Each row of a before or after table is a point. One or more steps were done to the points. Then noise was added and the rows were shuffled. The steps act on columns, c1 being the first. Name the steps. A step turns or swaps two columns, mirrors them in a line or flattens them onto one, adds a multiple of one to another, or multiplies or shifts one. Angles are multiples of 10 degrees, from the lower column toward the higher: turns from -170 to 170, lines from 10 to 170 but not 90. Use the fewest steps. Two steps may share a column if one is a turn and the other turns, adds or multiplies; they go together, in the order done. Otherwise the lowest column goes first.

Before:
[[-58   7]
 [ 27  10]
 [ 10  16]
 [ 33  49]
 [-29  16]
 [ 19  24]
 [-35 -34]
 [-25   8]]
After, 8 rows:
[[-57  66]
 [-14  77]
 [-87  59]
 [-52  59]
 [-67  16]
 [ -1  60]
 [  2  97]
 [-21  63]]
Steps: shift c1 by -30; shift c2 by 50

Before (14 x 4):
[[ 46 -19   1  -8]
 [ 46  27  28   7]
 [ 66  31  37 -18]
 [-35   5 -17  28]
 [-23 -12  -2  21]
 [-34  16   3  27]
 [-38  17 -26   5]
 [ 36  10 -12  14]
 [ 17 -45  24  40]
 [  4 -12  10 -42]
 [ 34 -22  22  12]
 [ 44  30  43 -26]
 [-11  22 -15  35]
 [ -9   2  16  24]]
After:
[[ 67  32 -34 -30]
 [ 46 -20  -2 -11]
 [ 36  10  12  22]
 [  3 -10  -8 -66]
 [ -9   3 -16  38]
 [-35   6  18  45]
 [ 17 -44 -22  64]
 [-39  16  25   8]
 [-12  22  15  56]
 [ 47  28 -27  12]
 [-24 -14   4  34]
 [ 35 -23 -22  18]
 [ 44  33 -43 -42]
 [-35  16  -3  43]]
Steps: multiply c3 by -1; multiply c4 by 1.6

Before (13 x 6):
[[-15  56  28  12 -45  20]
 [ 18 -18   4 -18  40 -18]
 [-32 -11 -20 -70 -22  37]
 [ 16 -56  43  47 -16  39]
 [-48 -21 -34  47  15  -2]
 [-69 -17   2  38  -3  54]
 [ 36 -21  15  18   2  30]
 [ 40  37 -20 -10 -19   8]
 [ 47  -8 -28   7  13  -9]
 [ 20 -27 -24  26 -19  32]
 [  4  18  12  18  -1   0]
 [ -6 -47  -5 -11  -8  -4]
 [ 77   0   6  19  23 -15]]
After:
[[ 24  12  40  59  30   8]
 [-65  -1 -14 -15 -49 -45]
 [  0  46   8   9  12 -31]
 [ -6  18   8  18 -45 -47]
 [ -4 -18 -14 -15  -2 -29]
 [-21  57 -37 -32   7   8]
 [ -1 -53 -18  -2  48  -9]
 [-44 -37  12   2   0 -22]
 [ 51  22 -10 -46  -2 -38]
 [ 65  20 -19 -39  25  28]
 [-42  10   2 -15 -29 -38]
 [-19  24  -7 -27   9   7]
 [-30  23 -13 -11 -14   4]]
Steps: turn c1 and c5 by -160 degrees; multiply c2 by -1; multiply c3 by 0.4; turn c3 and c4 by 150 degrees; shift c6 by -30

Before, 8 rows:
[[-10   1 -12  39   1  58 -16 -16 -18]
 [ -2 -38  -3 -43  16 -46 -33 -39 -38]
 [ 11 -15  32 -16  27 -47 -19 -10 -33]
 [  1 -45 -28  23  34  57  44  48  -4]
 [ -9  -9   1   1   3 -17  19 -27 -40]
 [-11  19  35 -46 -25 -24 -22 -38 -20]
 [-41  48  13  31 -49 -14   1 -19  60]
 [-49 -10  27 -10  -1 -27 -12  -9 -19]]
After (8 x 9):
[[-17 -16  11  30 -48 -13  49 -38  61]
 [-25  14  27  -8  -2 -24  -3 -35 -19]
 [  4 -15  -2   3   4 -17 -16 -28 -41]
 [  1  17 -14  38  -1  59   7 -20 -17]
 [  5  15  34 -47 -23 -23  25 -40 -22]
 [-16 -25 -27  22  31  55 -56  43  -7]
 [ 10  23  32 -13  25 -48  -9  -7 -34]
 [ 13  46  -6 -44  17 -46 -22 -35 -35]]
Steps: turn c1 and c8 by 30 degrees; multiply c1 by 0.7; turn c2 and c7 by 110 degrees

Before (13 x 12):
[[-17   0   6  22  -2   0 -15 -18 -38  31  25  -4]
 [ 27 -17  13  -3  -6  -1  -7  -1  -4   0  -8  -4]
 [ 14   2 -17  10  17  27 -10  28 -12 -10   1 -18]
 [-25 -23  34 -27   7   1  28  -7 -23 -12  18  -5]
 [-16  27   2 -18   7 -25  20 -11 -17  14  21 -10]
 [-17 -47 -17  -6  22  -9  -6  30  -2  26  39  -7]
 [-28 -15  -2  -4 -24 -12  -2 -10   4 -10 -47 -11]
 [ -1   7  -7 -12  10  -3  18 -14 -13  -9  14  26]
 [  4   3  -6 -40 -12   6  13  -9  -5  14 -48 -23]
 [ -6   1 -33 -23 -20  -8  14 -13  -6  -7  15 -20]
 [ 12   4 -12  20  11  -4  -7 -48  -1   4  20  -5]
 [  5  -6  15  16 -11  34  -7  -2  10  -3   0  -4]
 [-34  -4   6  -8 -14  24 -41  -2  -7 -17  12 -18]]
After, 13 rows:
[[  -9   21   34  -11   -6  -22   24   17  -23   33   46   -5]
 [   2  -14   -2   -5   12   -2   12   19  -13   -1   35   26]
 [   2   12  -10   -6  -20  -30   -5    9    4   23 -118  -12]
 [   9   21   10    0  -11   26   -5    0   -3   17  -20   -3]
 [ -21   -9  -10   19   21   22    0  -29  -12    5    3  -19]
 [  -5   21    4   48   -4  -16  -21   13  -38  -22   62   -5]
 [  -5    4   -9  -37  -11    5    8   13   -5  -14 -120  -23]
 [ -34   -6    1   -3  -15  -24  -39  -12   -7   16   29  -17]
 [  18  -24    4   -6    6  -24   15   17  -16  -39   52  -10]
 [ -30    6   10   10  -16   17   -7   -2   11    8    0   -4]
 [   5   -6  -37  -18   -8   -8   10   17   -6    4   37  -20]
 [   3   74  -10   -4   26  -17    5  -29   -2   28   98   -7]
 [   7   -3   -7   20   14   10  -23   42   -2   -8   49   -6]]
Steps: turn c1 and c6 by 70 degrees; multiply c2 by 1.6; turn c2 and c10 by -140 degrees; turn c3 and c5 by -20 degrees; add -0.7 times c9 to c4; mirror c7 and c8 in the line at 10 degrees; multiply c11 by 2.5

Before:
[[-24   9 -39  17   8  11   4  13  30  32 -15   9  -9  -5  13   1 -33  -6]
 [ 14   7  60  16  15  31  -3 -10   2 -23  16   5  12  35 -12 -23  58 -16]
 [ 27  17 -20 -20  62  -7 -28   5 -44 -24  34  18   6  -1  17 -12 -17   4]
 [-55  15  24 -24  25  26  -8  14   8   7  -2  15  12  12  14 -63  -9  21]
 [ 11  -3  18  29  41 -20  17   0  38 -45   6  45   8  17  17  -5 -11 -10]
 [ 18  14  -3   5 -36 -11  -4  -3 -12   6   2  17 -11  17   0  22  -3  23]
 [ -5  41  20  -8   5 -11  11  -8  10  58 -17   3  34 -16  -1 -40 -34 -27]
 [  3  -9 -26  30 -36   5 -22  10 -37 -29  -4 -20  12 -23 -14  -4  17 -31]
 [  7  43  20  -8  -6 -12 -17  -7 -27  51 -33  11  -1 -21  26  16  15  -5]]
After (9 x 18):
[[ -45   23   14   -4   59  -54   34    2  -41  -21  -12   18    4   -4
   -45  -15   -8    3]
 [ -16   14   -5   -7  -41  -16    1   -3  -14   11    9   18  -12   13
   -61   22   -8   23]
 [ -16  -13   52  -17   14   45   -8  -13   -1  -34   -4    5   13   35
   -70  -21    2  -14]
 [ -16    3  -14  -13   42 -121  -31    1   39  -26    0   45   11   22
   -43   -5    3  -10]
 [  29   16  -55   -6    5   79  -15   15   28   19   -5    8   -8   -6
   -44    4   -5   -5]
 [  13   47   17   15    5   58   -1   -5   10   58    9   -1   33  -15
   -59  -40  -17  -27]
 [   0  -14  -28  -43  -32  -33   -3    7  -38  -27    7  -20   12  -21
   -73   -6    6  -35]
 [  41   14   45   11   24   77   23   17   11   -5  -33   16   10   14
   -48  -65  -10   25]
 [  14   32   38   -5   -3   45   20   -3  -26   49   27   12   -1  -21
   -31   21  -10   -5]]
Steps: turn c1 and c11 by 140 degrees; flatten c2 and c17 onto the line at 160 degrees; turn c4 and c7 by -140 degrees; add 1 times c7 to c3; turn c6 and c10 by -30 degrees; multiply c6 by 3; shift c15 by -60

Before, 14 rows:
[[ 75  -3  -1 -11   6 -37 -25 -36  22 -50 -39  24  18   5  51  18  -6   9
   54  -6  33  12 -20   9]
 [-20  15  10  24   6  -4 -11  13 -15  33  25 -11 -63  -4 -57 -37  56  30
   45   8  49   9 -50 -13]
 [ 34  -5  12  28   5 -36 -43  26   4 -39 -43  25  10 -17  38  20 -44  21
   46  14  -7 -16 -26 -18]
 [ 60 -24 -35  10  25 -24 -36  13 -21 -26 -26  -1  10  20  57  40  13  52
   32   0  12 -17  -2  22]
 [ 37  11  -5  32   5 -20 -24 -26 -12 -23   4   4  33 -41  74  34  -9  38
   39 -21  16   1 -22 -12]
 [ -9   3  21  -3  23  13 -19  14  -3   9  51 -32 -25  27 -17   0  40 -25
  -11  23  30  -1 -82   1]
 [  2  -3  30  42  46  14   1 -15   9  19  14 -52 -46  15 -57 -32  39 -18
   -5 -29   8 -24 -52 -12]
 [-18  23  31   3  40   8  13  16  12  39  27 -39 -74   9  -8 -14  35 -34
    6   0  61 -53 -27 -25]
 [ 47  29 -14  43 -20 -34 -25   8  33   0 -31  -1  15  10  60  21  16  22
   40  12 -12  18 -14  20]
 [ 38  45  15   8  17  35 -25   8 -14  32  30 -31 -49  22 -31 -12  33  -9
   41  -4  20 -39 -61 -46]
 [ 11  -8 -16 -58   6  23  -6   2  -3 -55  13 -82  25  27  23   6  11 -25
    3   5  -7  26  52  -6]
 [  6  -8  -7 -68 -27 -23   1 -15 -46 -16   6 -49  11  54  39   7  -5 -22
   -2 -32 -29  12  21  23]
 [ 64  41   1  12 -10 -30 -15  17  -5 -44 -12  -2  21  -4  30  -3 -16  52
    4  -3  28  -9 -14  31]
 [ -6   3 -44 -70  -4  36 -14 -10 -26 -39  -9 -47  14   3  32 -10  15 -48
    6 -16 -28  -3  17  63]]
After, 14 rows:
[[ 19   3  15  -3 -11  16  -5  13   0  -6  50 -30 -25 -81 -17   0  44 -22
   -4  25  36  -3  31   2]
 [ 45  -4  10  28 -17 -36  32  25   6  11 -44  26  13 -23  39  20 -45  23
   19  19  -5 -20 -15 -22]
 [  9  16  12  28  -8  -5 -21  13 -17  22  23  -9 -62 -52 -60 -38  55  34
   45   7  46   7  -1  -8]
 [ 23  12  -8  30  31 -21  37 -25 -12  11   3   7  29 -22  72  33  -7  33
   23 -21  15   1 -45 -12]
 [ -4  -3  31  41  92  11   2 -16  12   1  14 -50 -47 -51 -59 -34  40 -19
    7 -31  12 -23  14 -15]
 [  8 -10 -18 -59  -6  23   8   6   0 -14  15 -81  26  49  24   4  13 -24
  -24   5 -12  31  25  -8]
 [ 31 -28 -37   8  26 -25  59  13 -25   5 -27   2  12  -6  56  39  15  54
   14   4  13 -20  22  22]
 [ 13   4 -45 -70  17  33  -3 -10 -26  -7  -7 -46  11  15  35  -6  16 -50
  -13 -21 -29  -2   2  63]
 [ 21  27 -13  44 -37 -35  52   9  32  18 -30   2  12 -11  62  19  15  22
   37  10 -15  16   8  20]
 [-12  23  30   7  37   4 -23  14  13  13  34 -40 -72 -27  -4 -15  37 -38
   20  -2  63 -52   1 -27]
 [ -1 -11 -10 -69  14 -26   6 -17 -47  -7   7 -47  10  21  39   6  -6 -25
   -3 -31 -28  17  49  25]
 [ 25  42  18   4  23  36  40  10 -13  26  31 -26 -49 -68 -33  -6  33 -10
   42  -4  22 -42  20 -47]
 [ 24  -5   0  -7  16 -37  76 -38  21  15 -38  27  18 -24  52  19  -6   6
   21  -4  34  14   6  12]
 [ 16  39  -2  14  -7 -30  61  17  -8 -11 -12  -4  22 -14  27  -4 -13  51
  -16  -4  30  -9  -7  29]]
Steps: turn c1 and c7 by 90 degrees; add -1.5 times c20 to c5; flatten c10 and c19 onto the line at 60 degrees; swap c14 and c23

Before, 8 rows:
[[ 19  -6  -4  41  13  65 -12 -15 -39  -1  20   2 -55  28   2  16  24  11
  -45   4  16 -14 -25 -22  23 -13 -24  52 -32 -19 -30 -14]
 [ -4  22  45  -1  19  18  -7  37  -2 -46  -6  -7  14   5  46  -2  14 -23
  -20   1   4  -4  85  11  23  28  22 -16  -7  -7 -65  36]
 [ -2  26 -46 -38 -14  39   7   0 -45 -31 -28 -46 -13 -20 -34  65 -35 -14
    8 -58 -29 -25 -28  -2  47  27   5  29  57  16  10  16]
 [ 20  26 -33 -43 -40   6 -18 -12 -64 -21 -10 -46  36 -42 -44  43 -28  -9
   -4   6 -12 -69 -30 -30  12  16  -5 -17  69  44  -2  14]
 [-10 -20   3   3  29  40 -10   8 -19 -39  -1 -43 -13 -10  50 -33  37 -10
  -13   2 -21  37  80   4  10 -11  12 -17  10 -54 -46  39]
 [ 29  22 -23  46 -16  24   0 -42 -35  11   5   7 -35  23  14  12   3  -9
   -6  -7  37 -24 -29  11   3  -2   1  27 -18 -44  -3  -9]
 [ 24  36 -42 -17   4  23   0 -24 -37   5 -11 -32  32 -22 -22  36 -64  -3
   21   1 -11  -4 -32 -41  13  18 -10   4  71  25 -26  19]
 [  0   7  13  74   2  23 -18  -6 -42   7  18  -4 -65 -15  -3   6  21   1
  -41  -1   1 -26   8 -12  44  13 -42  70 -10 -55 -17  -1]]
After (8 x 32):
[[-10 -20  -2   4  32  39 -10   0 -19 -38   4 -43 -14 -11  49  24  38 -10
  -13   3 -23  37  79 -12  10  20  14 -13  10 -55 -47  37]
 [ 26  37  18 -41   2  22  -1  -5 -36   7  -2 -32  44 -23 -21 -24 -62  -2
   21   4  -9  -1 -31 -20  12 -24 -11  40  70  25 -28  20]
 [ 21  26  45 -30 -41   6 -18   7 -65 -22   5 -46  35 -42 -43 -27 -29  -7
   -4   7 -12 -66 -28 -33  14 -26  -4  15  67  44  -3  13]
 [ -3  26  39 -46 -16  39   7  -6 -46 -30 -35 -47 -13 -21 -31 -43 -36 -14
    9 -60 -28 -25 -30   5  47 -38   4  17  58  15  10  14]
 [ 20  -8 -44  -5  13  62 -11 -39 -38   0   2   5 -42  29   6 -19  22  11
  -46   3  16 -12 -24  39  22   5 -24  46 -32 -19 -31 -12]
 [  2   7 -74  14   3  22 -17 -38 -41   8 -11  -3 -52 -14   0   2  22   0
  -41   2   1 -28   7  58  42  -9 -40  45 -10 -54 -17   0]
 [ 25  23 -45 -22 -15  25   2 -55 -37  10  -9   6 -10  24  15 -10   4 -11
   -5  -4  36 -24 -29  26   1  -2   0   4 -18 -45  -3 -11]
 [ -2  23   1  45  19  17  -6  38   0 -46   0  -7  -6   5  46  15  15 -22
  -21   0   3  -4  83 -13  24 -16  25 -16  -9  -7 -64  37]]
Steps: turn c3 and c4 by 90 degrees; turn c8 and c13 by -30 degrees; turn c24 and c28 by -60 degrees; turn c11 and c24 by 30 degrees; turn c16 and c26 by -150 degrees; multiply c26 by 0.7
